Each row is a point. Examples show where two turns around zero, p and q, send a point. Where does a point land after both, in the order given? Backwards means that the second turn is done in reverse. Each puzzle has new turns, and all numbers are rounded.
In the rows, zero is written as 128.

Turn p:
[176 164] -> [188 135]
[125 140] -> [131 140]
[105  81] -> [85 99]
[123 105] -> [112 111]
[111 151] -> [125 156]
Turn q:
[146  97] -> [137  93]
[ 87 163] -> [ 97 172]
[152 124] -> [150 118]
Where do these land?
q, then p backwards: [172 105] -> [176 117]
p, then q: [103 116] -> [102 137]
p, then q: [109 163] -> [139 166]

Turn p:
[105 113] -> [104 115]
[181 129] -> [181 123]
[118 102] -> [115 103]
[ 95 119] -> [ 94 123]
[141 176] -> [146 174]
Turn q:
[173 129] -> [157 162]
[130 142] -> [119 139]
[ 80 113] -> [107  82]
Where do these land?
p, then q: [183 126] -> [170 163]
p, then q: [ 99 141] -> [ 98 118]
q, then p: [102 117] -> [116 102]

Turn p:
[143 120 158] -> [134 132 162]
[117 128 151] -> [119 147 143]
[169 122 124] -> [156 101 142]
[ 78 171  73] -> [117 150  46]
[134  99 134] -> [114 110 148]
Turn q:
[160 130 160] -> [173 131 133]
[151 121 107] -> [133 118  98]
[ 86 135 179] -> [127 143 193]
[118  95  59] -> [77 90 84]
[138 137 125] -> [134 136 118]
[115 150 137] -> [123 152 140]
Where do these land?
q, then p: [ 57 129 108] -> [ 78 182 124]
q, then p backwards: [167 112 151] -> [170 147 115]
q, then p backwards: [138 126 105] -> [117 132 106]
q, then p: [149 146 148] -> [162 125 131]

Turn p:
[ 96 134 152 140] -> [131 163 129 152]
[164 137  80 136] -> [136  67 129 125]
[ 99 110 105 102] -> [ 98 128  89 131]
[179 100 139 159] -> [117 107 188 109]
[102 159 164 103] -> [157 175 105 123]
Turn q:
[124 142 163 150] -> [ 94 110 135 147]
[159  81 105 124] -> [180 103 115 115]
[ 91 110 154 118] -> [110 118 166 103]
[149 172  86 166] -> [116 152  61 148]
[117 135 132  82] -> [140 157 164 128]
Where do these land?
p, then q: [120 119 105 108] -> [137 139 121  99]
p, then q: [142 116 218 131] -> [ 96 162 169 195]
q, then p: [ 89 169 112 134] -> [155 141  84 154]
q, then p: [135 106  96 143] -> [118  96 113 106]
q, then p backwards: [154 131 109 124] -> [113 157 127 124]

Turn p:
[149 117 104 143] -> [127 119 109  98]
[147 118 190 136] -> [126 150  88 175]
[152 146 107 124] -> [116 145 129  98]
[ 42 145 121 128] -> [121  83 196 160]
[151 114 117 109] -> [150 144 118 108]
Turn q:
[114 155 107  82] -> [ 96  94 117  94]
[118 146 148 172] -> [114 175 128 147]
[157 156 117 147] -> [103 123 124 166]
[168 110 118  92] -> [151  78 115 137]
[131 120 110 156] -> [127 135 156 147]
[ 79  81 168 120] -> [176 164 129  77]
Where do these land?
q, then p backwards: [165 142 138 130] -> [124 113 161 147]
p, then q: [119 163 100 141] -> [139 142 113  87]
p, then q: [145 143  79 116] -> [130 103  91  95]
p, then q: [123 107 165  89] -> [112 136 121 183]
q, then p: [ 89  85 159 163] -> [ 91 193 129 127]
